Each point is reached from the start by the listed moves, each made 0, 1 or 2 times, or once backwards (-1), plus a little noise. Is the number of moves made odd or even? Then give how often each move was made.
In the rows, 100 means zero.

Moves:
(1): [130,94]
(2): [108,135]
Start: [91,83]
Points:
[53,57] => even (-1, -1)
[144,36] => odd (2, -1)
[121,74] => odd (1, 0)

Moves:
(1): [141,98,91,102,96]
(2): [102,133,95,100,95]
(3): [104,107,132,100,102]
(4): [104,101,95,127,104]
Start: [91,113,93,91,104]
Points:
[178,179,102,69,83] => even (2, 2, 1, -1)
[64,130,162,116,117] => even (-1, 0, 2, 1)
[147,97,140,150,119] => even (1, -1, 2, 2)
[45,80,115,66,108] => odd (-1, -1, 0, -1)
[63,195,155,86,105] => odd (-1, 2, 2, 0)

Moves:
(1): [135,97,98,97,101,94,109,94,105]
(2): [98,130,95,96,105,100,99,103,99]
(3): [107,101,146,105,97,104,86,94,97]
(4): [102,100,98,128,106,105,102,99,98]
(5): [96,88,109,96,145,106,97,107,95]
(6): [105,99,94,96,99,138,107,96,99]
(7): [97,101,109,98,98,96,128,97,103]
(8): [103,100,103,103,97,105,99,133,99]
Start: [101,97,108,92,91,113,121,92,88]
Points:
[102,114,103,123,155,195,162,57,79] => even (0, 1, 0, 2, 1, 2, 1, -1)
[121,166,130,149,61,169,116,143,86] => odd (0, 2, 1, 2, -1, 1, 0, 2)
[91,132,134,137,195,106,131,175,75] => even (0, 2, 0, 2, 2, -1, 1, 2)
[75,106,55,98,43,156,134,158,90] => even (-1, 0, -1, 0, -1, 1, 0, 2)

Moves:
(1): [130,105,100,93,97,104,99,102,103,88,99,105,107,101]
(2): [102,143,101,98,105,86,96,107,116,104,102,99,93,99]
(3): [97,106,135,107,100,101,96,99,107,101,94,103,91,97]
(4): [103,98,97,129,99,96,107,98,99,106,99,97,103,104]
(5): [109,98,96,100,129,100,97,97,97,104,102,98,103,103]
(6): [97,106,96,101,99,131,103,99,100,106,104,102,100,103]
(7): [100,100,104,94,98,99,132,98,100,99,88,97,101,105]
(8): [101,87,104,105,108,93,103,133,107,101,100,95,102,98]
(9): [100,97,97,101,104,103,107,91,124,96,100,99,96,106]
(10): [105,97,102,94,98,97,98,98,106,118,102,100,105,97]
(11): [100,97,111,105,102,98,109,101,102,96,128,94,100,99]
Start: [97,87,113,95,76,76,84,93,85,68,89,108,87,100]
Points:
[185,95,115,136,119,107,146,41,108,79,141,101,111,129] => odd (2, 0, 0, 2, 2, 1, 1, -1, 1, 1, 2)
[118,51,83,43,40,80,164,46,103,5,59,108,92,118] => even (1, -1, -1, -1, -1, -1, 2, -1, 2, -1, 0)
[173,29,75,86,134,61,88,120,62,24,90,103,117,112] => odd (2, -1, -1, 0, 2, -1, 0, 1, 0, -1, 0)

Moves:
(1): [123,104,103,93,96,91,113,103,99,96,96,108,110,99,101,96]
(2): [97,127,104,104,106,100,109,92,99,113,91,90,95,93,81,104]
(3): [103,102,133,100,113,100,93,99,102,99,103,102,99,114,103,103]
(4): [106,93,101,132,107,112,100,108,95,97,98,107,103,93,103,101]
(5): [108,98,88,95,124,98,100,103,103,105,91,101,95,95,111,105]
(6): [105,97,96,98,104,125,104,91,100,92,98,104,103,104,101,104]
(7): [92,93,105,99,103,101,116,102,95,104,104,104,94,100,98,103]
(8): [98,107,101,96,98,105,101,121,98,103,102,100,107,99,99,94]
(9): [96,99,99,106,94,98,107,98,129,105,103,105,103,102,101,101]
(10): [101,96,97,100,98,105,97,95,94,121,102,104,98,103,100,96]
(11): [106,104,99,104,111,100,101,95,102,92,130,102,100,90,103,98]
(12): [91,108,97,98,104,93,94,101,93,97,101,131,103,103,92,114]
(13): [92,102,100,103,103,96,104,94,97,104,98,100,120,102,106,95]
(14): [100,103,94,106,105,98,103,99,97,95,106,100,97,118,97,96]
Start: [112,97,99,97,107,74,96,105,98,95,104,99,90,109,95,113]
Points:
[99,141,170,191,185,77,145,83,104,82,139,138,63,137,56,149] => odd (0, 2, 2, 2, 0, 0, 2, -1, 1, -1, 1, 1, 0, 2)
[126,36,81,144,77,136,122,161,124,73,75,97,91,75,114,109] => odd (0, -1, -1, 2, 0, 1, 1, 1, 1, -1, -1, -1, -1, -1)
[84,134,80,60,60,19,131,114,143,132,69,160,80,91,48,148] => odd (1, 1, -1, -1, 0, -1, 1, 0, 2, 0, -1, 2, -1, -1)
[66,185,70,70,96,37,157,120,94,139,69,147,143,125,40,120] => odd (1, 2, -1, -1, 0, 0, 1, 2, 1, 0, -1, 2, 2, 1)
[78,174,72,150,126,118,118,103,117,138,71,166,154,157,49,127] => even (0, 2, 0, 1, 0, 2, -1, 2, 2, 1, -1, 2, 2, 2)
[122,156,184,117,123,38,131,80,88,104,115,91,50,159,40,118] => even (1, 2, 2, 0, -1, -1, 1, -1, 0, 0, 0, 0, -1, 2)
[143,86,96,82,124,107,65,92,39,88,91,188,108,195,95,127] => even (1, -1, 1, 0, 0, 2, -1, 0, -1, 2, -1, 2, 0, 2)
[161,173,180,151,126,45,126,142,154,63,181,116,131,134,77,85] => even (2, 1, 2, 1, -1, -1, -1, 2, 2, -1, 2, 0, 0, 2)

Moves:
(1): [118,96,99,97,103,97,97,103,106,102,102,103,96,100,102,98,104,102,97,101,100,98,101,98]
(2): [104,119,104,97,107,100,102,94,102,103,99,104,95,97,104,107,105,101,102,99,104,100,101,100]
(3): [105,101,118,96,101,104,100,97,98,94,103,102,103,99,97,99,97,101,102,100,94,95,103,103]
(4): [105,105,106,125,106,106,106,98,101,102,101,93,100,97,99,96,94,100,92,107,98,104,100,97]
(5): [100,93,100,102,128,99,100,107,100,97,92,99,102,106,102,103,97,109,105,101,100,102,98,101]
(6): [105,101,93,94,101,129,100,99,97,104,95,92,105,102,106,96,96,96,101,102,102,104,100,98]
(7): [104,97,102,96,101,99,118,97,102,100,96,100,99,98,100,101,98,99,96,96,98,104,98,104]
(8): [99,105,104,97,95,102,107,118,100,97,102,100,100,101,104,96,103,100,101,98,99,100,99,98]
(9): [93,100,99,101,104,102,96,100,132,103,103,102,106,100,99,96,99,91,101,94,97,95,105,99]
(10): [99,97,105,97,103,98,100,104,97,126,103,102,104,100,109,98,100,98,98,101,101,99,95,105]
(11): [99,99,99,97,104,101,102,101,98,96,117,98,99,100,99,103,99,98,98,97,101,101,97,96]
(12): [97,97,97,102,101,105,100,101,98,99,100,121,96,98,100,96,102,96,100,100,101,100,104,98]
(13): [103,106,97,101,100,98,100,101,98,99,102,103,120,103,100,97,107,96,100,98,97,103,97,99]
(14): [102,100,104,101,96,98,102,93,101,100,96,101,97,132,102,104,104,97,97,106,106,94,107,97]
(15): [99,99,101,102,97,98,99,98,99,94,100,98,101,99,115,103,100,96,101,96,103,102,108,101]
(16): [105,97,105,104,98,106,98,109,101,104,97,104,109,99,104,128,104,100,95,101,98,100,95,95]
(17): [99,93,109,103,103,108,100,96,104,101,99,95,98,102,96,98,125,96,105,104,104,102,105,101]
(18): [98,97,99,103,95,105,100,98,104,99,104,100,101,102,103,98,104,122,98,98,103,107,100,103]
(19): [105,97,100,105,93,97,103,97,103,100,106,99,99,105,99,106,96,96,127,100,103,100,97,102]
(20): [95,102,97,96,99,103,102,97,103,92,105,102,105,93,105,100,100,100,102,123,105,97,97,101]
(21): [104,99,108,101,97,96,100,101,98,98,99,100,104,98,99,98,95,102,99,93,127,98,99,93]
(22): [99,100,104,96,98,99,95,100,103,102,99,103,99,102,102,97,99,98,102,102,100,120,95,97]
(23): [99,99,98,96,100,101,105,105,100,105,104,98,102,97,92,103,96,100,103,103,101,107,126,99]
(24): [101,104,99,103,102,100,98,103,102,97,103,100,99,105,97,101,97,95,101,97,102,101,99,124]
Start: [104,104,84,112,97,98,89,97,110,94,97,114,107,117,95,111,106,90,106,99,120,98,103,103]
Points:
[130,157,127,158,85,167,86,85,80,87,80,119,91,73,88,78,142,147,69,91,139,117,91,64] => odd (0, 2, 1, 2, -1, 1, -1, 1, -1, -1, -1, 1, 0, -1, -1, 0, 1, 2, -1, -1, 1, 0, -1, -1)
[123,115,125,87,153,95,134,137,125,125,97,102,155,76,95,139,104,80,77,49,117,89,113,77] => even (0, 1, 1, 0, 1, 0, 2, 1, 1, 1, 1, -1, 1, -1, 0, 1, 0, -1, -1, -1, 1, -1, 1, -1)
[157,126,129,99,83,156,133,92,154,98,128,79,139,144,132,147,124,22,122,96,126,148,132,82] => odd (1, 1, 1, 1, -1, 2, 2, 1, 1, 0, 2, -1, 1, 1, 2, 1, 1, -1, 1, 0, 0, 2, 1, 0)
[159,111,109,171,113,129,159,66,118,53,87,127,124,178,126,85,131,94,148,94,195,97,144,64] => odd (1, 1, 0, 2, 1, 1, 2, 1, 0, -1, 0, 2, 2, 2, 2, -1, 1, 1, 2, 0, 2, -1, 0, -1)

Moves:
(1): [111,100,98,104,104,96,101,100,101,100,104,98,104,103,112,112,99,96,92,96,102,97,93,109]
(2): [103,116,94,99,101,97,100,108,96,104,99,96,101,100,96,101,108,100,99,103,108,99,106,94]
(3): [94,98,115,102,100,104,100,106,104,97,94,98,101,108,102,95,101,97,98,103,98,98,101,96]
(4): [100,104,103,110,97,100,93,99,92,103,104,99,99,99,94,103,106,97,98,99,96,99,98,99]
(5): [94,103,101,103,110,107,101,98,99,103,102,103,95,104,98,105,103,98,99,90,93,101,95,97]
(6): [104,102,99,105,103,111,98,99,104,108,102,103,116,104,97,109,101,105,98,106,112,94,107,97]
(7): [109,100,102,105,97,101,114,101,100,106,111,96,92,92,98,95,102,95,109,97,102,100,112,103]
(8): [101,97,94,106,101,104,100,109,100,94,98,100,106,100,100,101,101,99,104,96,102,104,104,103]
(9): [97,97,98,111,103,88,104,96,126,91,98,95,98,96,103,99,100,102,100,103,82,104,94,87]
(10): [93,92,102,106,106,94,96,102,106,110,98,89,98,96,99,105,95,102,101,94,98,106,97,100]
(11): [96,103,103,91,99,102,99,99,99,96,109,96,102,98,103,105,101,104,97,104,91,103,103,96]
(12): [101,103,101,99,101,101,99,112,106,105,106,116,99,99,106,92,91,88,99,103,94,102,100,103]
(13): [94,97,103,98,105,93,104,87,97,110,98,98,109,100,103,98,97,89,96,99,96,109,107,94]
(14): [92,95,94,101,90,99,96,96,103,106,104,101,97,124,100,107,92,102,104,104,93,100,103,99]
(15): [86,104,98,104,96,100,94,101,109,106,91,104,99,89,117,106,103,106,108,96,99,100,102,105]
(16): [91,94,103,102,97,100,109,103,96,94,103,108,102,98,97,114,94,93,98,102,105,91,100,97]
(17): [100,87,100,100,98,97,108,107,108,107,100,107,101,98,95,97,114,96,94,106,99,104,94,103]
(18): [100,103,105,102,103,94,107,104,99,103,98,104,108,97,98,101,98,112,104,96,99,105,98,102]
(19): [105,103,106,86,96,92,97,100,100,98,100,110,107,98,97,102,104,98,114,99,105,98,100,98]
(20): [100,101,95,100,113,104,101,104,91,108,95,96,100,97,104,102,103,99,110,117,94,105,97,106]
(21): [99,96,104,103,105,98,100,102,97,94,109,106,100,102,106,96,102,99,103,104,114,105,97,98]
(22): [105,107,105,100,92,106,99,96,100,99,93,100,94,98,100,111,100,98,100,102,100,116,95,95]
(23): [101,96,101,106,111,94,98,99,105,98,104,105,85,92,95,108,108,100,97,100,103,104,118,111]
(24): [89,109,103,101,98,100,103,93,108,96,101,98,101,107,92,102,101,94,101,102,101,102,94,115]
Start: [108,100,116,111,106,109,104,100,97,115,99,116,94,105,90,98,88,95,106,91,106,106,99,93]
Points:
[115,69,183,87,149,96,195,117,44,147,92,152,87,57,94,109,140,64,131,117,128,139,126,90] => odd (0, 0, 2, -1, 1, -1, 2, -1, -1, -1, 0, -1, 2, -1, 0, 2, 2, 2, 1, 2, 1, 1, 1, -1)
[70,91,104,155,113,105,129,120,162,152,119,170,120,67,106,69,110,54,100,79,138,113,107,150] => odd (0, 0, -1, 0, 0, 1, 1, 1, 0, 0, -1, 2, 1, -1, 2, 0, 2, 0, -1, -1, 1, -1, 0, 2)
[138,113,140,97,59,87,146,120,82,95,148,150,116,101,85,131,24,33,141,52,135,113,77,153] => even (2, -1, -1, 0, -1, -1, 2, 2, -1, 1, 0, 2, 0, 0, -1, 2, -1, 1, 2, -1, 0, 1, -1, 2)
[83,104,127,142,87,101,58,91,184,100,78,95,88,172,117,145,103,121,106,86,93,117,75,41] => odd (1, 1, 2, 0, 1, 1, -1, 0, 2, 1, 0, -1, -1, 2, 1, -1, 0, -1, 1, -1, 1, 1, 0, 0)
